Each row of a before or after table is a point. The points were changed in one or more steps. Then noise was added and the rows were shuffled. The steps act on columns, c1 being the first. Name the steps. A step turns or swaps two columns, mirrors them in a line or flattens them onto one, adds a multiple of one to another, or multiplies or shifts one. Angles are multiples of 10 degrees, from the lower column toward the higher: turns from -170 to 170, lines from 10 to 170 but not 90. Use the fewest steps. Two steps may share a column if one is a turn and the other turns, adds or multiplies; they go together, in the order done. Otherwise the lowest column goes first.
In the rows, zero is written as 128.

Before:
[[121 117 112]
 [146 143 151]
 [140 136 218]
 [156 152 119]
 [102  69 125]
 [111 141 155]
 [142  34 111]
 [146 150 131]
 [127 141 150]
 [178 131 147]
 [ 74 149 113]
 [151 124 137]]
After, 12 rows:
[[118 140 159]
 [128 140 147]
 [128 126 134]
 [121 138 150]
 [128  70 129]
 [128 148 122]
 [126 131 141]
 [129 151 114]
 [132 115 113]
 [129  36 108]
 [113 136 216]
 [122 149 124]]
Steps: flatten c1 and c3 onto the line at 100 degrees

Before:
[[101 131 147 104]
 [ 79 100 137 134]
 [ 91 111 156 112]
 [172 164 135 148]
 [124  96 117  39]
 [136 133 145 164]
 [190 169  94 112]
 [149  59 124 106]
 [212 130 105  99]
 [144  92 164 116]
 [157 146 143 147]
 [122 123 119 117]]
After, 12 rows:
[[106 145 152 103]
 [ 84 107 156  74]
 [152 147 116 152]
 [119 118 130 120]
 [148 107 116 150]
 [145 109  80 150]
 [129 148 172 129]
 [148 143 131 153]
 [106 146 133 102]
 [111 127 159 109]
 [157 147  96 162]
 [127 101 192 126]]
Steps: flatten c1 and c4 onto the line at 50 degrees; turn c2 and c3 by -70 degrees

Before, 10 rows:
[[128 161 121 107 102 167]
 [151 175 152 162 111 117]
 [129 176  99 121 182  92]
 [114 169 128 107 150 163]
 [111 137 155 176 100 139]
 [162 167 142 115 119 101]
 [159 169  93 108 140 139]
 [195 100 115 133 138 143]
 [114 157 130 171 173 168]
 [108 178 148 127 113 103]]
After, 10 rows:
[[151 157 170 129  86 167]
 [ 64 100 131 116 106 144]
 [146 177 128 147 145 104]
 [139 135 177 156 158 139]
 [100 167 108  93 111 139]
 [124 162 106 122 154 169]
 [135 175 122  99  74  91]
 [148 169 106 127 108 162]
 [ 93 166 116 142 132 102]
 [103 175 163 152 142 118]]
Steps: turn c1 and c5 by -170 degrees; swap c3 and c4

Before:
[[103 144 102 107 126 134 100 129]
 [146 117 120 103 174 131 128 104]
 [144 171 141  82 100  99 156 163]
 [103 161 120 123 157 166 135 118]
 [124 149  99  97 171 161 123 158]
 [136 117 159 168 102  77 187 136]
 [125 106 117 142 143 151 156 100]
 [132 157 130  79 113 169 133 145]
 [130 139 106 124 171 125 132  76]
 [ 72 140 140  71 120 160 160 151]
 [191 126  71 118 148  76 180  90]]
After:
[[131 137 105 124  75 126 131 173]
 [113 104 118 142 100 148 156 143]
 [124 160 121 126 119 173 130 154]
 [153 140 139  73 153 186 159 121]
 [134 170 140  83 163  95 158 100]
 [114 120 120 106 103 119 127 176]
 [100 158 130  79 143 159 132 112]
 [143 144 102 108 128 148 101 127]
 [154 116 159 170 137  83 188 101]
 [109 148  96  99 157 157 123 171]
 [113 126  70 118  91  49 181 151]]
Steps: mirror c1 and c6 in the line at 110 degrees; swap c5 and c8

Before:
[[116 111 146 125  85 132 101 188 107]
 [127 104 140 169  81  86 157 175 128]
 [ 99 134 186 167 114 149 127 137 118]
 [142  94 175  92  99 148 113 108  78]
 [155 143 156 114 132 107 136 107  98]
 [ 85 161 145 161 108 164 148 114 148]
 [161 120  91 152 137 149  92 155  92]
 [150 131  94 149 156  99 161 159  72]]
After:
[[162 105 146 161 110 166 151 115 167]
 [128 105 185 168 115 150 124 136 151]
 [ 69 124 175  92 101 149 111 108 110]
 [ 72 152  95 149 156 102 162 158 143]
 [121 114 140 169  81  88 161 174 111]
 [ 97 160 153 116 130 104 134 105 137]
 [105 108 146 125  86 131  99 188 129]
 [ 89 152  92 151 137 151  92 155 120]]
Steps: turn c1 and c2 by 60 degrees; turn c1 and c9 by -110 degrees

Before (8 x 11):
[[ 78 104 166 158 125  67 177 123 113  92 130]
 [163 128 138  88  98  99 136 104 150 120  89]
 [169 146 149 111  83 142 133 174 161 108 101]
 [154  95 132 141  79 135 116 128 136 125 100]
 [198  94  94 130 131 184 157 131 128  94 166]
 [113 123 174 117 102 117 153 148  89 120 152]
 [ 70 131 157 134 108 120 160 103 126 120 126]
 [172  95  44  78 124 136 171 143 154 140 171]]
After:
[[123  89 189 160 125 122 117  70 103 112 129]
 [128  90 136 130 139 136 170 186 143  99 166]
 [125 119 171 134 108 152 122 118 117 132 128]
 [134 123 141  88  96 143 123  97 156 130  91]
 [130 122 120 139  82 130 123 131 137  92  98]
 [136 107 144 111  84  83 111 145 166 151 104]
 [132 135 125  77 121 114 222 141 159  91 174]
 [121 119 176 114 101 107 100 122  84 124 155]]
Steps: flatten c1 and c9 onto the line at 80 degrees; mirror c2 and c10 in the line at 40 degrees; turn c3 and c7 by -60 degrees; turn c6 and c8 by 80 degrees

Before:
[[142 131 121  47 123 148 143 112 141 183 119 106]
 [164 149 119 140 117 148 126 105  45 156 119 119]
 [162 133 138 151 122 103 103 124 114 117  31 111]
 [ 30 154 144 121 118 142  24 107 105 168 122 106]
 [167 130 137 167 119  39 141 100 138 120 133 122]
 [166 123 142 120 146 136  94 119  90 145 133 125]
 [169 146  93 148 130 147 137 126 122 116 136 123]
 [134 138 132 123 129  63 146 137 120 146 128 139]
 [151 125 143 166 122 143 151 122  96 109 133 103]
 [151 155 133  14 129 146 142 106 124 116 102 137]
 [154 154 138 171 104 154 138  74 112 120 128 134]
 [168 163 166 154  66 129  93 132 123 141 121 112]
 [153 128 121  96  78 106 128 100 127 113 127 115]
 [153 163 127 144 137 105 133 111 125 123 131  82]]
After (14 x 12):
[[163 132 126 108 134 103  99 124 114 114  31 134]
 [177 162  99 112 190 131  92 134 121 140 124 145]
 [153 147 167  93 128 150 130 128 123 117 135 120]
 [150 162 136 110 119 106  98 113 126 128 131  93]
 [139 132 166 201 135 151 120 112 144 183 120 103]
 [164 127 129 139 112 135 103 120  90 145 133 152]
 [165 129 117  88 139  39 133  99 137 118 132 114]
 [157 126 109  92 134 145 124 125  94 106 131  92]
 [ 43 156  84 147 138 144  44 103 106 166 124 195]
 [154 154 114  88 152 155 139  75 112 121 127 124]
 [147 129 155 154 178 107 122 104 126 112 128 120]
 [136 136 129 136 126  60 151 139 115 149 128 121]
 [147 155 170 237 128 148 148 105 126 116 104 125]
 [157 149 145 104 136 146 122 103  51 157 118 122]]
Steps: turn c1 and c3 by -20 degrees; turn c3 and c4 by 160 degrees; multiply c5 by -1; turn c7 and c12 by -50 degrees

Before, 11 rows:
[[104 158 144 150 157 128 109 146 132 131 133 109 132 123]
 [126 143 151 113 127 128 141   7 179 104 104 121 119 129]
 [110 148 102 157 124 156 137 154 134 108 123 124 132 130]
 [ 93 186 118 124 135 133 130 149 147 153 105 123 121 130]
 [127 103 144  97 128 147 147 102 134 105 117 164 129 144]
 [109 114 151 131 124 140 152 105 132 109  77 114 130 148]
 [126 132  82 141 119 135 115 149 139 126 136 101 194 132]
 [142 134 145 147 129 107 125 145 150 128 125 102 116  99]
 [106 119 146 161 133  81 152 158 148 106 137 104 126 128]
 [125 114 142 153 116 115 121 115 143 148 141 110 110 150]
 [124 100 159 147 121 144 119 138 183 140 135 136 134 148]]
After, 11 rows:
[[126 148  83 134 118 138 117 149 133 129 136 112 194 133]
 [142 149 146 136 130 151 125 146 108 128 124 112 116 100]
 [106 139 146 150 133 147 151 156  79 103 138 104 125 128]
 [108 126 153 120 123 132 149 104 139 109  78 108 131 150]
 [126  85 143  88 129 134 148 101 145 105 116 140 129 145]
 [ 93 177 118 116 134 148 130 150 131 153 105 161 121 131]
 [126 128 141 144 116 144 123 117 115 149 141 104 112 150]
 [110 144 103 149 125 131 135 155 156 109 123 140 132 130]
 [122 104 158 136 120 184 121 140 145 139 134 115 133 147]
 [125 145 152 102 127 180 140   5 129 103 102 131 118 128]
 [105 164 143 140 156 130 108 148 128 131 133 131 133 123]]
Steps: turn c2 and c12 by 40 degrees; shift c4 by -10; swap c6 and c9

Before:
[[132 147 184 161 129 113 133 161 149 169 153 131 162 156]
 [147 103 159 144 118 125 159  99 131 182  94 189 114 105]
 [ 95 119 117 108 117 148  91 150 130  94 154 133 164 116]
 [130 113  70 132  84 142  90 141 122 118 154 125 181 139]
 [124 138 139 140 123 148 161 139 166 161 158 122 140 161]
 [ 91 109 142 147  78 146 103  97 140 132  99 149 145 116]
 [157 168 162 153 128 139 138  89 156 206 110 177 110  88]
 [108 136 127 163 102 156 140 117 116 177  81 206 116 105]
 [177 169  93 178 147 102 111 113 164 138 138 168  74 131]
 [125 110  85 110 102 148  88 157 158 133 102 151 164 156]]
After:
[[171 157 181 156 129 136 138  86 156 204  99 110 110  88]
 [112 120 137 109 104 150  87 159 161 131  92 179 164 159]
 [101 150 191 151 120 120 161  98 133 181  82 123 111 106]
 [120 100 129 105 118 146  94 151 128  96 145 139 165 120]
 [102  90 152 147  82 145  99  95 140 129  86 121 142 118]
 [140 125 126 141 121 147 162 138 164 160 148 117 138 163]
 [171 178 155 180 146 104 117 109 162 134 126 175  72 131]
 [113 132 103 131  87 149  90 140 122 119 144 189 178 138]
 [149 132 147 158 130 112 131 157 151 168 145  79 164 158]
 [135 111 202 155 100 157 144 114 112 179  66 161 115 112]]
Steps: swap c1 and c2; turn c3 and c12 by -70 degrees; shift c11 by -10

Before:
[[121 118 130  98 106 136 106  80 190 110 134 142 121 120 123 100 144 170]
 [ 89 118 125 104 139 116 186 159 118 124 107 140 147 141 105 144 112 102]
 [129 129 102 108 111 146 119 143 174 123 109 140  96 123 135 102 148 158]
 [101 124 132  95 133  99 134 190  95 120 130 170 153 125 136 157  95 110]
 [ 72 100 139 131 112 112 160 174 140 132 130 159 135 142 140 155 119 124]
 [106 173 139 126 110 122 105 119  92  86  91 160 143 116 191 167 193 156]
 [122 100 115  78 117 109 127 129 162 144 149 118 106 135 128 113 165 150]
 [114 142 132 112  95 151  82 108 140 116 145 129  93 143 114  96 174 165]
 [120 114 153  95 102 111 108 125 181 144 122 135  88 116 108  73 160 127]
 [155 144 164 142  99 119 114 145  78  72 112 151 148 124 170 139 187 175]
 [ 86  75 137 110 151 126 145 165  93 126  97 155 140 141 150 154 105 107]]
After:
[[155  87 185 142  99 119 139 145 152  73 112 150 149 149 170 139 187 190]
 [122 171 108  79 117 109 128 129 121 144 149 119 106 117 128 112 164 157]
 [120 165 168  95 102 112 103 125 106 144 122 135  88  91 109  73 160 127]
 [ 86 154 142 109 151 126 201 164 181 126  98 155 140 156 150 153 104 101]
 [113 129 134 112  95 151  51 109 105 117 145 130  93 135 114  96 174 176]
 [ 89 134 123 103 139 115 233 159 136 124 107 139 147 145 104 145 112  93]
 [121 168 131  98 106 136  34  80  97 110 134 142 121  90 123 100 144 183]
 [ 72 161 146 131 112 113 229 173 133 133 130 160 135 135 140 154 118 122]
 [101 111 134  94 133 100 227 190 154 120 129 170 153 141 136 158  95 104]
 [106  69 145 125 110 122  91 120 128  85  91 159 143 136 191 168 193 164]
 [128 151  87 108 111 146 141 143  98 123 109 140  96 101 136 102 148 167]]
Steps: turn c9 and c14 by -30 degrees; turn c2 and c9 by -140 degrees; multiply c3 by 1.6; add 1.5 times c8 to c7; multiply c18 by 1.3
